Every row gives one point. The window is the flat piece filled in between its corners: a triangle in 3 columns, a solid with four corners in 4, and so on. A path goes straight from each point to the next, and from the last back to the first. After which points does the path pass through the window?

Window (3 x 3)
[[-0.34 -0.30 -0.26]
 [ 0.28  0.28 -0.03]
 [ 0.52 -0.09  0.08]]
Path:
(1): [0.31 0.05 0.19]
(2): [ 0.44  0.07 -0.09]
(3): [ 0.11  0.30 -0.42]
(4): [-0.12  0.31  0.12]
(5): [0.03 0.01 0.26]
(6): [ 0.33 -0.06 -0.27]
(7): [ 0.49 -0.28 -0.34]
(8): [ 0.12 -0.21  0.30]
(9): [-0.36 -0.25  0.04]
(10): [-0.12 -0.27 -0.53]
(11): [ 0.55  0.16 -0.37]
(12): [0.29 0.31 0.21]
(13): [ 0.09 -0.27  0.17]
(14): [ 0.26 -0.29 -0.27]
(15): [ 0.32 -0.01 -0.34]
(16): [0.12 0.04 0.20]
Through the window after points: 1, 5, 9, 15

Window (4 x 4)
[[-0.09  0.52 -0.12 -0.21]
 [ 0.17 -0.44  0.29  0.25]
 [-0.10 -0.76  0.07  0.19]
 [ 0.41 -0.01 -0.13  0.01]]
Path:
(1): [ 0.16 -0.30  0.14  0.48]
(2): [ 0.18 -0.41  0.28  0.03]
(3): [ 0.13  0.01  0.07 -0.13]
(4): [-0.09  0.10 -0.05  0.49]
(5): [-0.13 -0.49 -0.10  0.56]
(6): [ 0.07 -0.65  0.18 -0.29]
(7): [ 0.45  0.10  0.10 -0.25]
(8): [ 0.20  0.27 -0.10  0.23]
(9): [ 0.08  0.29 -0.20  0.19]
(10): [ 0.14  0.18  0.08 -0.23]
(11): [ 0.30 -0.04  0.11 -0.29]
(12): [0.13 0.18 0.02 0.29]
Through the window after points: 1, 3, 5

Window (6 x 6)
[[-0.12  0.19 -0.06 -0.39 -0.39 -0.11]
 [-0.30  0.18 -0.46 -0.15 -0.04 -0.64]
 [-0.11  0.40  0.04 -0.16  0.23 -0.47]
 [ 0.07 -0.27  0.46  0.27 -0.06  0.23]
 [ 0.51 -0.56 -0.01  0.09  0.49  0.21]
 [-0.43 -0.01 -0.15 -0.46  0.06 -0.40]]
Path:
(1): [-0.25 -0.07 -0.19  0.03 -0.11  0.04]
(2): [-0.22 -0.02 -0.11  0.19  0.07  0.24]
(3): [ 0.14 -0.20  0.24 -0.06 -0.06 -0.31]
(4): [ 0.03  0.06  0.02 -0.18 -0.04 -0.66]
(5): [-0.39  0.29 -0.35 -0.09  0.10 -0.04]
(6): [-0.11  0.01  0.05  0.08  0.16  0.36]
(7): [ 0.27 -0.33  0.51 -0.05 -0.20 -0.21]
(8): [ 0.06 -0.12 -0.17 -0.41  0.17 -0.57]
(9): [-0.35  0.12 -0.25 -0.20  0.30  0.16]
(10): [-0.25  0.46 -0.13 -0.07  0.28 -0.16]
(11): [ 0.08  0.12  0.19 -0.25  0.11 -0.68]
(12): [ 0.11 -0.30  0.01 -0.19 -0.23 -0.44]
Through the window after points: 2, 4, 10
